Each row of a before or after table is a point. The points were changed in one or more steps. Then noise was added and the rows were shuffled. The steps act on columns, c1 being the first. Write out the steps. A step turns or swaps two columns, mirrors them in a line or flattens them onto one, adds a multiple of one to another, or multiplies or shifts one. Angles are multiples of 10 degrees, from the lower column toward the higher: turns from -170 to 170, lines from 10 to 170 but not 90. Use the fewest steps. Two steps may share a column if one is a turn and the other turns, adds or multiplies; they go together, in the order done. Otherwise the lowest column goes first.
In the rows, zero is written as 128.

Before, 12 rows:
[[171 135 136]
 [186  95 108]
 [147 167 139]
 [ 86 191 126]
 [164 206  77]
 [114 152  41]
 [ 96 116 139]
 [145 131  89]
 [125 170 137]
 [ 88  97 110]
 [144  90 137]
 [115 156  56]]
After (12 x 3):
[[ 69 190 106]
 [180 118 112]
 [165 130 131]
 [140 151  93]
 [118 170 135]
 [108 128 110]
 [ 86  74 118]
 [ 85 118 128]
 [142 197 130]
 [124  91 131]
 [ 92 156 130]
 [132 154 102]]
Steps: mirror c1 and c2 in the line at 100 degrees; multiply c3 by 0.4

Before:
[[190 120 117  70 134 163 139  42]
 [170  70 121 163 141 149 131 100]
 [ 89 213 123 104  93 164  90  82]
 [140 123 104 148 157 148 183  92]
 [160 122 123 135 140 105  96 143]
 [114  87 173 173 159 134 169 127]
 [107 128  95 125 122  90  89 104]
 [ 88 120  86 106 140 130 100 156]
 [128 126 100 114 188 159 126  80]]
After:
[[181 181  71 126  59 159 150 109]
 [156 114  73 113  97 150  93 117]
 [ 81 135  38 135 205 131  86 132]
 [148 160 121 172 129 156 161 153]
 [148 145  54 135 125 121 193 136]
 [120 153  49 116 203 109 157  90]
 [137 161  68  44 119 112 192  69]
 [109  99  47 139 150 152 113  85]
 [ 84 103  71 132 159  41 128  70]]
Steps: turn c1 and c4 by -40 degrees; add -1.5 times c1 to c5; turn c2 and c6 by -130 degrees; shift c3 by -50; turn c7 and c8 by 40 degrees

Before:
[[187 114 116  96 183 133 136  59 128 179 121]
 [138 153 168 142 178 135 124 201 114 130  97]
 [175 122 166  84 110 135 139  77 136 141 130]
 [110  68 173 126 174 115 109 142 123 127 114]
 [115 174 134  89 247 137 137 159 138  90 152]
 [ 73 156 155 133 153 109 152 188 113 148 160]
 [126 139 139  55 163 183 132 101  99 115 116]
 [180  99 129 129 159 176 166  59 102 111 126]
 [ 94 153 141 140 139  72 120 169 116  98  98]
 [185 110 132 110 145 173  87  65 130 123 159]
 [160  99 120 119 119 183 151  57 182 152 100]
 [125 108  89 132 128 114 120 213 105 126 103]
 [143  92 170  92 112  91 146 182 131  97 139]]
After, 13 rows:
[[131 137 188 108 109  89 143 196 147 113 160]
 [113 156 136  69  15 119 105 153 105 160 169]
 [168 172 160 113 133  91 116 161 130 161 117]
 [109 101  93 107 109 182 160  60 153 156 105]
 [ 93 113  92 140 126 161 156  67  85  78  89]
 [128 160 160  72 106 155  98 210 145 136 109]
 [ 69 144 136 146  46 148 147  95 151 151 118]
 [113 102  99 131  99 191  99  71 127 132 142]
 [139 125 101 121 129 106 125 214 150 130  91]
 [145 125 140 174 111 188 167  72 125 112 121]
 [132  93 172 105  89 133  93 144 125 131  90]
 [148 120  93 110  68 167 124  56 143  74 116]
 [170  85 164 165 108 157 165 177 106 146 124]]
Steps: turn c1 and c6 by 70 degrees; turn c3 and c6 by 30 degrees; turn c2 and c11 by 30 degrees; turn c4 and c5 by 130 degrees; add 0.5 times c4 to c7; turn c9 and c10 by -160 degrees

Before, 9 rows:
[[ 85 128 133 138 129 157 103 134  96 112  87  82  98 111 214 115 140 125]
 [155 132 171  55 115 128 123  93 167 184 163 125 126  88  77  86  91  91]
 [176 114 151  50 101 120 147 136 128 151 161 139 100 126  88  78 147 128]
 [122 153 102 112 134 119 137  94 101  71 110  76  95 113 163 130 101 106]
 [144 123 130 195 122 156 182 128 120 145  89  51 127 148 187 117 129 125]
 [203 132 109  51  93 123  96 108 144 180 169 158 103  99 111 115 103  72]
 [125 141 111 197 175 169  91 113 114  90  98  58  77 141 137 160 118 121]
 [105 151 159 151 134  62 113 151 105 150  79  90  97 164 179 123  97  94]
 [146 138 148 204 155 139 135 133 111  98 122  52  86  79 169 192 124 130]]
After (9 x 18):
[[145 123 133 167 121  69 102 131  67 111 141  81 120 112 197 116 151 126]
 [139 128 172  64 112 154 120  96 153 185 174 125 126  89  57  82 133  88]
 [181 149 112 191 169  93  92 111 132  89  79  60  99 142 135 163 142 119]
 [175 111 153  63 102 162 150 136 164 147 177 143 125 122 118  81 102 129]
 [149 151 158 182 135 118 117 151 102 151 135  91 201 159 149 121 177  94]
 [160 155 105 140 129 116 134  92 108  66 150  77 138 111 149 130 176 104]
 [134 131 132 197 121 130 185 133  81 144  87  50 100 152 163 115 147 123]
 [177 129 110  55  94 187  94 112 136 185 172 160 112  91  95 118 137  71]
 [173 136 148 173 158 125 133 136  99  97  64  52 120  80 156 200 151 133]]
Steps: turn c1 and c13 by 70 degrees; turn c6 and c13 by -110 degrees; mirror c4 and c11 in the line at 150 degrees; turn c9 and c15 by 120 degrees; turn c15 and c17 by -150 degrees

Before (12 x 24):
[[112 112 149 139 164 158 130 103  92 173 102 144  93 190 127 169 155 180
   94 154 168 123 170 127]
 [179  90 157 167 143 119  94 201  74 161 146 134 103 185 170 105  69 153
   76 134 175 130 133  96]
 [126  99 147  79 143 143 128 109  65  73  71 127 138 168 204 160 159 201
  144 137  73 145 184 150]
 [148 107 156 110 161 130  95 100 148  73 102 148  88 102 195 138  81 145
   65 161 109 105  96  94]
 [117  94 138 176 132 135  87  91 131 145 111 140 102 154 119  71 163 145
  107 143 100  88  93 153]
 [146 110 140  98  53 123 126 149 169 159 104 119 143 126 113 158 156 125
  128 108  91 110 107  93]
 [134 103 157  97 127 132 187 171 149 154 175 107 125  80 117  93  86 149
   91 197 179 142  91  58]
 [ 84  98 145  88  77 178 148  93 145  97 108 182 110 111 144  91 153 156
  141 174 111 131 137  52]
 [133 134 111 145 114 104  91 146  98  81  86 132  74 106 114  90 111 158
  122 181  96 154 120 152]
 [ 78  71  61 148 116 147 184 172 167 148 141 119 128 190 171 118  54 166
   95 204  84 128  97 132]
 [ 87 104 109 115 164 147 130 109 139 131 148 145  70 121 180 134 159 193
   71 146 126 132  81  75]
 [174 103  70 178 160 133  91 157  68  79 111 130 133 120 112  86  73 138
  124 105 171 120 124 161]]
After (12 x 24):
[[ 86 101 109 113 165 145 137 106 140 128 149  71 146 129 180 136 151 192
   73 147 128  67  82  76]
 [112 112 147 140 166 159  72 100  95 174 101  90 143 156 125 168 144 182
   92 154 169  64 171 129]
 [173 103  70 175 159 130 129 158  68  78 109 131 134 111 107  87  61 138
  124 103 169  63 127 163]
 [ 84  97 146  87  78 180 147  89 143  98 108 111 182 126 145  93 137 157
  142 174 112  69 140  50]
 [ 80  74  58 151 117 147  85 174 169 148 139 126 119 180 171 116  24 167
   97 201  79  65  95 130]
 [136 102 158  98 129 131 181 171 149 154 177 128 108 123 121  94  74 149
   92 195 178  81  93  59]
 [135 129 107 144 112 105 140 146 100  83  86  73 129 102 117  89 117 156
  119 178  95  96 118 153]
 [119  93 138 177 134 135  95  94 126 145 109 100 137 126 120  71 148 148
  108 143 101  27  93 154]
 [125  99 146  80 145 143  94 111  69  72  72 139 126 151 204 163 146 200
  145 138  74  84 180 147]
 [146 108 157 109 161 129 144  98 148  74 102  86 146 104 196 138  68 144
   65 166 109  42 100  92]
 [180  90 158 168 143 119  71 203  70 163 151 105 139 145 169 103  49 148
   75 133 173  68 134  97]
 [146 107 141  96  55 122 129 149 167 157 103 141 117 127 112 160 148 126
  125 108  92  53 106  92]]
Steps: add 0.5 times c2 to c17; multiply c7 by 0.4; turn c7 and c14 by 60 degrees; swap c12 and c13; shift c22 by -60
